Each row is a point. Each copy is the shape, with its points in the same order, stretched, turned, moved and blurred by noise. Is it also mirrored, or only turned?

Shape (8 x 2)
[[-70  13]
 [-36  16]
 [  1   4]
 [ 11  29]
 [ 21 -72]
 [ 34  50]
 [ 55  15]
 [-37 -15]]
Copy 1 (8 x 2)
[[ -7 -67]
 [  5 -39]
 [  3  -5]
 [ 27   0]
 [-56  24]
 [ 47  14]
 [ 20  40]
 [-22 -33]]
Copy 1 is: mirrored
Copy 2 (8 x 2)
[[-63  35]
 [-38  31]
 [ -7   6]
 [  9  32]
 [-11 -81]
 [ 30  51]
 [ 38   9]
 [-44  -5]]
Copy 2 is: only turned
Copy 3 (8 x 2)
[[-71 -14]
 [-41 -25]
 [ -3 -12]
 [ 20 -34]
 [ -1  74]
 [ 44 -50]
 [ 55 -10]
 [-48   7]]
Copy 3 is: mirrored

Shape (7 x 4)
[[ 60   2  -5  -6]
 [ 21  -8  -7  10]
 [ 42  31   8 -40]
 [-79  37 -11  14]
 [-52   0 -17 -51]
 [ -4  57  28 -10]
 [ 13  12  63   5]]
Copy 1 (7 x 4)
[[ 24  16 -37 -49]
 [  4 -21 -27 -24]
 [ 25  56  -7 -38]
 [-39 -26  47  79]
 [-79  15  19  13]
 [ 32  24  43   1]
 [ 36 -24  58 -42]]
Copy 1 is: only turned
Copy 2 (7 x 4)
[[ 22   5 -14 -28]
 [ -3   7   4   8]
 [ 48 -34   4 -36]
 [  1 -64  43  87]
 [-26 -74  48   5]
 [ 66 -37  35  28]
 [ 36   9  53  11]]
Copy 2 is: mirrored
Copy 3 (7 x 4)
[[ 56  19  12   9]
 [ 19   1  24   3]
 [ 19  44  -8  43]
 [-90  18   2   5]
 [-61  -7   8  60]
 [-40  73 -14  20]
 [ -7  75  36  17]]
Copy 3 is: mirrored
Copy 4 (7 x 4)
[[ 40  23  45 -19]
 [ 20  -4  35   3]
 [ 27  30  19 -56]
 [-54 -23 -36 -12]
 [ -7 -37 -60 -31]
 [-22  10  20 -65]
 [ -1 -28  61 -65]]
Copy 4 is: only turned

Shape (12 x 6)
[[-61 -23  21  18  55 -15]
 [ 38  27   3  16 -15 -12]
 [ 18 -12 -42 -33 -28 -14]
 [-31   8  21  -9 -46  47]
 [-29  40  -5 -53 -16  31]
 [ 31  -7 -14  61  22  38]
 [-27  30  56 -51 -38  50]
 [  3  52 -45  21 -38  42]
 [ 25  27 -46 -36 -12 -26]
 [ 27 -41  59  24  49 -17]
 [-68 -37  -6  30  38 -68]
 [ 15  -3  35 -34  -7 -22]]
Copy 1 (12 x 6)
[[ -7 -41   7  23  76   6]
 [-38  41 -14  -3  -8   0]
 [ 31   4 -38 -12 -25 -25]
 [-30 -55  -5 -24 -34  29]
 [ 19 -43  32 -12 -27  22]
 [-30  38 -12 -62  55  15]
 [-25 -81  29 -19 -68  26]
 [ -3  32  -3 -49  -7  69]
 [ 36  35 -16   6 -21 -25]
 [-61   0 -14  -5  46 -59]
 [ -4 -20 -41  57  80   5]
 [-22 -21  -3  20 -30 -40]]
Copy 1 is: mirrored
Copy 2 (12 x 6)
[[ -13  -29   69   27   33  -43]
 [  -5   20  -24   35  -28   14]
 [  -2   12   -8  -44  -17  -21]
 [ -51    3   41  -20   20   45]
 [  15   26   31  -25   30   51]
 [ -10  -49  -47   51   -3    0]
 [ -23   15   69  -28    5   88]
 [ -16   29  -54    8   24   32]
 [  30   39  -20  -12  -16    1]
 [  -7  -51   44   49  -43  -19]
 [ -25   -1   55   27   27 -100]
 [   3    8   47   -4  -36   11]]
Copy 2 is: only turned
Copy 3 (12 x 6)
[[   4  -91  -46   -5  -29    3]
 [  -1   22   46    8   -3    2]
 [  21   46  -37   57   -5   -1]
 [ -80   29   -8   26  -26    8]
 [ -66    9  -29   48  -17  -67]
 [  13  -17   47   38   48   49]
 [-114   26  -20  -17  -13  -43]
 [ -38   31   53  101  -16   -9]
 [  22   31  -10   60  -11  -44]
 [  24  -42   -8  -78   39   40]
 [  51  -85  -53   14  -79   21]
 [ -16   15  -25  -37   -3  -19]]
Copy 3 is: only turned

Shape (15 x 9)
[[  1 -37 -31  18   3 -24  44  43  67]
 [ 10  21  34  15 -14 -25 -16  10 -24]
 [-33 -17  66  49 -27 -37  52 -17  33]
 [-13  46  54  30  58  -8 -39  -3 -27]
 [  8   9  14 -36  57  -8  29  30  54]
 [ 13  35  66  62 -45 -20   8  43   4]
 [ 15  42 -24  60 -41  51  24  23 -28]
 [-42 -38  -9  66  54 -28 -41  13  40]
 [ 19 -26  22  -4 -14  60  -4 -12 -12]
 [-40  51  25  57  10  58  -6   4 -30]
 [ 15   9  62 -32 -46 -26   8 -33  35]
 [-23   9  27 -25  29 -15 -54 -42  13]
 [-38  54  42 -17   1 -15  30  15 -31]
 [ -2  62 -15  29  -7 -30 -24 -25 -18]
 [-35  28  51 -14  18 -13 -34   7  15]]
Copy 1 (15 x 9)
[[   4   16  -24  -12  -71  -81   53   78  -54]
 [ -29   11  -22  -26    8   14   21  -23  -44]
 [ -64    9   45  -60  -13  -46   47   27  -91]
 [ -59  -13  -29  -19   44  -43  -12  -31   -1]
 [  26   28   -6    3  -32 -105   25   -8   -2]
 [ -59    6  -26  -50    3   -3   97   -8  -80]
 [ -25   16  -25  -21   40   20   76   55   27]
 [ -76  -54  -47  -20  -41  -94    9   69  -52]
 [  42  -51   12  -14   15   18   18    1   -5]
 [ -65  -22  -13  -43   56  -17   47   16   49]
 [  11    0   52   13  -21   26   20  -66  -55]
 [ -24  -39    4   15  -17  -13  -41  -50    4]
 [ -21   53    4  -56    9   -6   17  -32   20]
 [ -63   34  -14   34   15   10    2   -8   14]
 [ -33  -17   -3  -28  -16  -24    3  -55   -5]]
Copy 1 is: mirrored
Copy 2 (15 x 9)
[[ 28 -25  30  49  13  26  46 -28  22]
 [-25 -18  -3  15 -54 -27 -44   6 -15]
 [ 30  18  44  67 -47 -83 -31 -49  18]
 [  0 -62 -30  -3 -36 -57 -63  22  -4]
 [ 24 -59  29 -26  61   8  18   6 -24]
 [-29 -31   8  92 -49 -56 -73 -16 -34]
 [-28   6 -56  50 -69 -31  -6 -57 -48]
 [ 40 -46 -17  58 -16  -5  -3  23  72]
 [ 25  42 -56 -25 -34  28 -23 -15 -53]
 [  5   2 -71  45 -60 -71 -38 -17 -45]
 [-21  29  38  -9  25 -32 -45 -28 -25]
 [ -3 -12  -8 -39  21 -26 -29  31  12]
 [-13  -9  14   1 -39 -77 -11  -1 -45]
 [-54 -31 -21   5 -28 -75 -13 -28  18]
 [ -7 -22   6   8  16 -42 -38  37 -24]]
Copy 2 is: mirrored

Shape (15 x 11)
[[ -26  -12   20   10  -28   66  -23  -26   34   20  -30]
 [ -33  -14    2   41    1  -19  -27  -27   27   33  -40]
 [  15   40  -61   40    1  -20  -16   -1    6   33   16]
 [ -41   44  -25   12  -34  -33  -45   36   29   33    1]
 [  -5    6  -54  -41   17  -28  -48  -16   35  -72  -15]
 [ -22  -10  -46    6   19   54  -18  -43   24   31   32]
 [ -29  -18   22   -4  -24   -7   -6  -45   33   35   25]
 [ -35   31   22   42  -14    2   16    1   23    2    3]
 [   0  -15   -5  -21  -19  -17  -36  -11  -63  -24  -26]
 [  45  -19   27  -44   64  -21   -8   -6  -14 -109  -30]
 [  56   -8    4   44  -10   31   39  -11  -17   43    6]
 [ -30  -14   -4  -38   12   14    9   33   35   37  -14]
 [ -10    1   -5  -33  -24   18  121  -44   39   45  -23]
 [ -21   81   10  -25   34    7   31  -10  -21   14    1]
 [ -53  -25  -55   32  -24  -14   28  -14   29   24   15]]
Copy 1 (15 x 11)
[[ 60 -24   3   8 -20  30 -23 -30 -21  -3 -17]
 [  4 -28 -21  19 -20  -4 -60 -37  28  -2 -53]
 [-60  -1 -33  25  54  13 -68 -10 -10  44 -16]
 [-33  24 -17  10 -11  20 -98 -33   5  18  25]
 [-47 -33  10 -80  11  -6 -36  33  47  18  24]
 [-35 -47  19  16  26  19 -13 -27 -53  22 -16]
 [  7 -21 -25  36 -32 -26 -26 -52 -11  11   7]
 [ 17  -3 -31  47   5   5 -38 -19   7 -31   9]
 [-22  15 -45 -72 -35 -12 -11  11   0   7 -41]
 [ -8  -5   4 -89  31 -54  49  34  74 -15 -12]
 [ 14  16 -35  59  38 -17   7 -13 -48  35 -40]
 [-23  15  37  30 -32  20 -11 -13  16  21  12]
 [ 11 -34 -36 108 -29  30  30  26  -3  34   9]
 [-37   2 -52  15  37  43  16 -18  10 -24  20]
 [-46 -38  -7  61 -38  -6 -54  15 -24  13  -6]]
Copy 1 is: only turned
Copy 2 (15 x 11)
[[  35    8   34   26   -7  -29  -47    9   24   15    0]
 [ -50   22   13  -25   18  -64  -38   12   15   28  -15]
 [   5   33  -57  -85   46  -13  -76   -7    1   -8   34]
 [ -16   35   18  -81   38   16  -67   30    5   68   20]
 [  -3   -5   -5  -30    2   13  -59  -23  -73  -16  -82]
 [  23    4  -17  -53  -27  -30  -81   -6   47  -49    6]
 [ -17    0   18  -30  -12  -15  -14  -26   57   35  -15]
 [ -32   31   -1   13   32   15  -16   12   32   20   49]
 [ -11  -60   -4  -16  -12  -24  -15  -41  -71    5   -9]
 [   1  -68  -12   63   18   -3   50  -19 -102  -78  -84]
 [  48  -17  -76    2   28  -34    1   -9   28  -16   47]
 [  15    1    0  -40  -37   -4    0   59    4   17  -18]
 [  21   74  -75    3  -90   22   53  -18   15   33   18]
 [  -1   60   -4  -27  -20   27   18   -8  -33  -51   67]
 [ -52   15  -61  -57  -27    0  -55    6   46   41   14]]
Copy 2 is: mirrored

Shape (18 x 12)
[[ 62 -37   5  13 -16 -14  -7 -22   5  46 -48   5]
 [ 29 -12   9   5   7  20 -32  15   7  72 -52  -7]
 [-24   4  13  36   8  55 -13 -39  -7   3  -5  59]
 [ -4  10  -4 -38  11 -15 -16 -45  -4 -46   3 -16]
 [ 65 -29 -10  12  16  -4 -46  11 -19  68 -16  13]
 [ 13   8 -25 -41  -2   2  20 -38  24  -2  10  -3]
 [ -9   3 -13 -12   4   0  17   2  28 -34 -17  18]
 [ 13  38  -9 -17 -15   4  13 -12 -17   4  19  -4]
 [ 23  44  51   6   9  63   4 -35  15 -48 -30  47]
 [ 20   1 -15  21 -18 -15  -4  10   2  -9  14 -17]
 [ 14  13  -7 -23   5 -30  -4  -1  -1 -23  32  15]
 [  2  43  22  41   6  61 -10 -55 -11 -43   0  33]
 [ -3  17   2 -12   4 -44   1 -17  -6   0  -2 -19]
 [ -7  12   9 -38 -16  25  47 -24 -24 -43  17 -21]
 [ -4  22   1 -25  18 -39  44 -18 -11 -28   8  11]
 [ 32 -33 -28  16  43  25 -14   2 -15  28 -48  14]
 [ -5  -9  20 -26 -18 -17   2   1 -11 -23  30   9]
 [  8   0  12 -29  26 -31  30 -22  18 -16  50 -44]]
Copy 1 (18 x 12)
[[  44   20   40   57   31  -71   19  -57  -51   -8  -30   16]
 [   5   -7   19   53   31  -95   22  -55   11   12  -28  -14]
 [ -26   -3   72  -19  -47   -5   36   48   -8   41   -9   43]
 [ -38   39   -1  -43  -26   31   -3   11    3   -1  -56  -10]
 [  42   24   25   73    6 -121  -15  -26    5   22  -49  -13]
 [ -24   38   -7  -25  -10   10  -25  -17  -35   25    9  -19]
 [ -13    9    8  -26   17   11   -3   15    1    4   17   15]
 [ -40   30   12   10  -49   -6  -24    8  -30   -3    5  -10]
 [-111   -6   66  -19  -18   22   11   44  -23   -6  -20   64]
 [   9   21  -17   22   -8  -28    3   16  -30   -1   -6   -2]
 [ -10   32   10   18  -17   18  -25   36   -3    0   -4  -33]
 [ -71   18   47  -45  -64    1   26   65  -54    4  -24   63]
 [   8   28   21    4  -14   -1  -10   -5   -9  -21  -28  -50]
 [ -62  -11   -2  -24  -56   41  -24  -15  -17   -3  -12   30]
 [  -9   16   42  -17  -26   30  -46    8  -16  -20   -7  -30]
 [  38   -5   31    1   -3 -106  -19  -38   24   21  -45   28]
 [ -21    6    6   22  -13   47   -4   11   11    9  -14  -14]
 [ -23   12  -32  -29   -5   29  -62   -1  -32   16  -24  -70]]
Copy 1 is: mirrored
Copy 2 (18 x 12)
[[   5   28   32    0  -43  -55   51   25    2  -26   -5   55]
 [  24  -17   43    1  -24  -44   63   -2    7   21  -27   58]
 [  -3    9    1  -28   16  -38  -32  -20  -28   39   51   17]
 [ -60    0   -1   60   22  -14  -32   -1   32   -1   15  -12]
 [  26   29   25   -8 -100  -44   63   -8    4    0  -11   35]
 [ -15   25   15   -1   16    3   -8   29   43  -21   26  -20]
 [ -24   13   31    4   27    0  -19   20  -10   -1  -19   -7]
 [   1   -5  -14   -7    4  -14   18    6   20  -11   12  -30]
 [ -30  -59   65  -13   35  -29  -18   16  -43   19   53    5]
 [ -18   11  -10   10  -18   -1   15   -6    0  -34  -17   13]
 [ -21   13   -2   11  -18  -16  -21    9   13  -19   -2  -31]
 [ -38  -17   13   -3   33  -23  -17  -34  -33   20   77    7]
 [ -10   16  -13   45   14  -34    7   -6   24  -24  -19   -7]
 [ -27  -27  -19   39   41   18  -24   35   11   -9   22  -28]
 [   3   29    4   42   13  -21  -27   30   -2  -29   -3  -47]
 [   6   41   44   22  -44  -11   47    2  -17   24  -10   32]
 [  -7   -8  -30   19    2  -18  -36   28   12  -12   -4   -3]
 [  22   -2  -12   59   22   29  -39   -4   32  -69    4  -14]]
Copy 2 is: mirrored
Copy 3 (18 x 12)
[[ 13 -59 -30   4   0 -29 -26 -34  61  -2 -20 -17]
 [-13 -42  10 -13  17 -27   7   3  61   6   0 -61]
 [ -8  -6  30  31 -20  66  34  34  67  -3 -18   4]
 [  1   7 -10   4 -22  24  -9 -11 -26  52  35   8]
 [-12 -25 -29  16  27 -11 -47  21  59  -1  -5 -60]
 [ 47 -12  10 -19 -40   3 -33 -22  -6  10  16  -1]
 [ 29 -15  33  10 -22 -18  15   3  10   1  11  28]
 [  9 -13  -5 -37 -28  17 -12  23  -3  -2  13   9]
 [ -3 -50  44  -5 -13  55  50  30  79  31  30  72]
 [ 13  10 -10 -17   4 -28 -17   3   5  -4 -22  11]
 [ 25  12 -20   3  -5  -6 -17  33  -6  16  21  13]
 [-26  -1  28   2 -21  86  28  18  61   9   8  51]
 [  5  -3 -37 -14 -12  -6   5  -4 -15   4  20  -7]
 [ 12 -42  22 -35 -25  39  -1   9 -45  24  10  40]
 [ 27 -25 -20  -2 -21  18   3   7 -19 -16  39  30]
 [-21 -42  23  34  14  15 -32  -7  44 -24   8 -34]
 [ 20 -12 -19   4  -2  -3  12  40 -17  38  -6   9]
 [ 55  16 -20 -24  19   8 -19 -17 -50  16  22   4]]
Copy 3 is: only turned
